Every row gives one point. Each copy is the shape, with its points in the same order, stretched, turned, moved and blurred by noise. Is it also mirrored, or only turned?

Shape (7 x 2)
[[ 1.6  2.4]
 [ 0.0  2.1]
 [-0.3 -0.6]
 [ 2.3  0.6]
 [-7.4 -1.3]
 [ 1.6  2.6]
 [-0.2  3.0]]
Copy 1 (7 x 2)
[[-1.4  3.3]
 [-2.1  1.6]
 [ 0.6  0.1]
 [ 0.4  3.4]
 [-2.3 -8.7]
 [-1.8  3.5]
 [-3.4  1.2]]
Copy 1 is: only turned
Copy 2 (7 x 2)
[[-0.6 -3.8]
 [-1.4 -2.1]
 [ 0.8  0.7]
 [ 1.3 -2.4]
 [-2.8  7.2]
 [-0.8 -4.4]
 [-2.2 -3.3]]
Copy 2 is: mirrored

Shape (8 x 4)
[[-0.4 -2.2 -2.9  0.5]
 [ 3.0  0.0  3.1  0.2]
 [ 2.9  1.7 -3.1 -2.4]
 [-2.5 -0.5 -2.3 -2.2]
 [ 0.7 -1.1  1.1  1.5]
 [-1.2  0.3  3.5  3.6]
 [ 4.1  5.1 -2.8  2.8]
 [-2.5 -1.9  3.6  2.5]]
Copy 1 (8 x 4)
[[-2.2  0.6  2.0 -0.6]
 [-0.9 -1.2 -3.5  0.4]
 [ 2.5 -3.9  1.4  1.1]
 [ 0.9 -1.2  2.0 -1.8]
 [-2.4  0.8 -1.6  0.0]
 [-1.0  3.7 -3.6  0.0]
 [ 5.7 -1.1  0.8  3.7]
 [-3.5  3.1 -3.6 -1.6]]
Copy 1 is: mirrored
Copy 2 (8 x 4)
[[ 2.3 -1.6 -1.6 -4.5]
 [-4.6  3.3 -1.8  2.6]
 [ 2.3  5.8  2.8 -4.3]
 [ 2.5 -2.0  3.4 -3.2]
 [-1.3  0.1 -3.3  1.2]
 [-0.9 -0.9 -4.1  6.3]
 [ 5.7 10.3 -1.7  0.0]
 [-2.6 -4.1 -3.5  4.8]]
Copy 2 is: mirrored

Shape (10 x 6)
[[ 3.4 -2.3  6.6  1.1 -0.2  3.9]
 [ 1.0  2.7 -4.7  0.4 -1.7 -1.0]
 [ 3.0 -2.2  4.0 -3.2 -2.1  1.6]
 [ 2.3  0.2  4.5 -3.3 -3.2  3.2]
 [-2.4 -1.5 -2.6 -0.5 -0.3 -2.6]
 [ 2.2 -0.6  4.7 -3.6  2.4  5.5]
 [-3.0 -1.1 -5.6 -2.3 -0.9 -3.2]
 [-1.0  1.0 -3.7 -0.6 -1.6 -2.6]
 [ 2.3 -1.9 -5.4 -1.9  0.1 -3.4]
 [-0.1  2.0 -0.5 -2.5  0.9 -5.0]]
Copy 1 (10 x 6)
[[-6.7 -1.0  5.5  1.1  2.2 -2.8]
 [ 1.4 -0.7 -6.7  0.1 -0.6 -0.3]
 [-7.0 -2.9  3.7  1.9  2.1  2.0]
 [-7.2 -2.6  2.0  2.1  3.6  1.7]
 [ 1.8  0.0 -1.3 -2.0 -2.1  3.5]
 [-6.6  0.5  4.0  3.7  0.7  1.9]
 [ 3.1 -1.5 -3.9 -1.7 -2.7  5.5]
 [ 2.4 -0.6 -4.1 -0.5 -0.3  3.1]
 [ 2.3 -2.8 -1.1  0.8 -3.7  2.7]
 [ 3.2 -0.1  0.0  3.0  3.0  3.3]]
Copy 1 is: mirrored
Copy 2 (10 x 6)
[[-2.5 -1.0 -4.0  2.7 -5.1 -1.6]
 [-0.4  2.2  2.2 -0.1  2.7 -0.8]
 [-0.4 -1.5 -0.3  1.0 -3.8 -2.6]
 [-1.1 -3.7 -2.3 -0.2 -2.7 -3.9]
 [ 2.7  1.6  0.9 -0.4  0.6 -0.3]
 [-1.2 -5.9 -1.5  1.9 -4.3 -0.6]
 [ 4.4  1.6  2.9 -1.2  1.9 -0.7]
 [ 1.5  1.9  1.6 -1.7  2.0 -1.2]
 [ 1.2  3.0  6.4  1.1 -0.1 -0.1]
 [ 0.7  1.2  2.0 -4.5 -0.1  0.1]]
Copy 2 is: mirrored
Copy 3 (10 x 6)
[[ 1.4 -3.9  3.9  1.3  5.6  0.8]
 [ 2.7  5.1 -0.4 -0.8 -1.5  1.9]
 [-2.3  1.3  5.8  3.8  4.4 -0.6]
 [-0.4 -1.0  7.9  4.0  4.2 -1.1]
 [-1.9  3.6 -3.5 -1.2  1.3 -0.1]
 [-1.6 -1.4  7.6  0.3  4.4 -2.4]
 [-2.7  6.2 -3.4 -0.8 -0.3 -2.0]
 [ 0.1  3.9 -2.5 -0.5 -0.5  0.3]
 [-2.0  8.9 -2.0 -2.0  0.7  2.3]
 [-3.6  1.1 -3.0 -2.8 -1.7  0.6]]
Copy 3 is: only turned
Copy 4 (10 x 6)
[[-7.5 -3.4 -4.9  2.0 -3.9 -1.3]
 [ 4.1  1.1  0.0  0.9  1.7  2.2]
 [-4.7 -0.4 -4.9 -1.7  0.0  0.7]
 [-4.5 -0.4 -5.5 -2.2 -2.1  2.4]
 [ 1.1  2.4  2.5 -0.7  2.0 -0.7]
 [-4.5 -3.3 -5.4 -2.5 -3.8 -1.8]
 [ 4.3  3.5  3.5 -2.5  4.3  0.4]
 [ 3.2  2.6  1.2 -0.3  2.1  1.1]
 [ 3.7  1.3  0.2 -0.5  5.9 -0.6]
 [ 1.7  4.0 -1.9  0.0 -0.1 -1.7]]
Copy 4 is: only turned
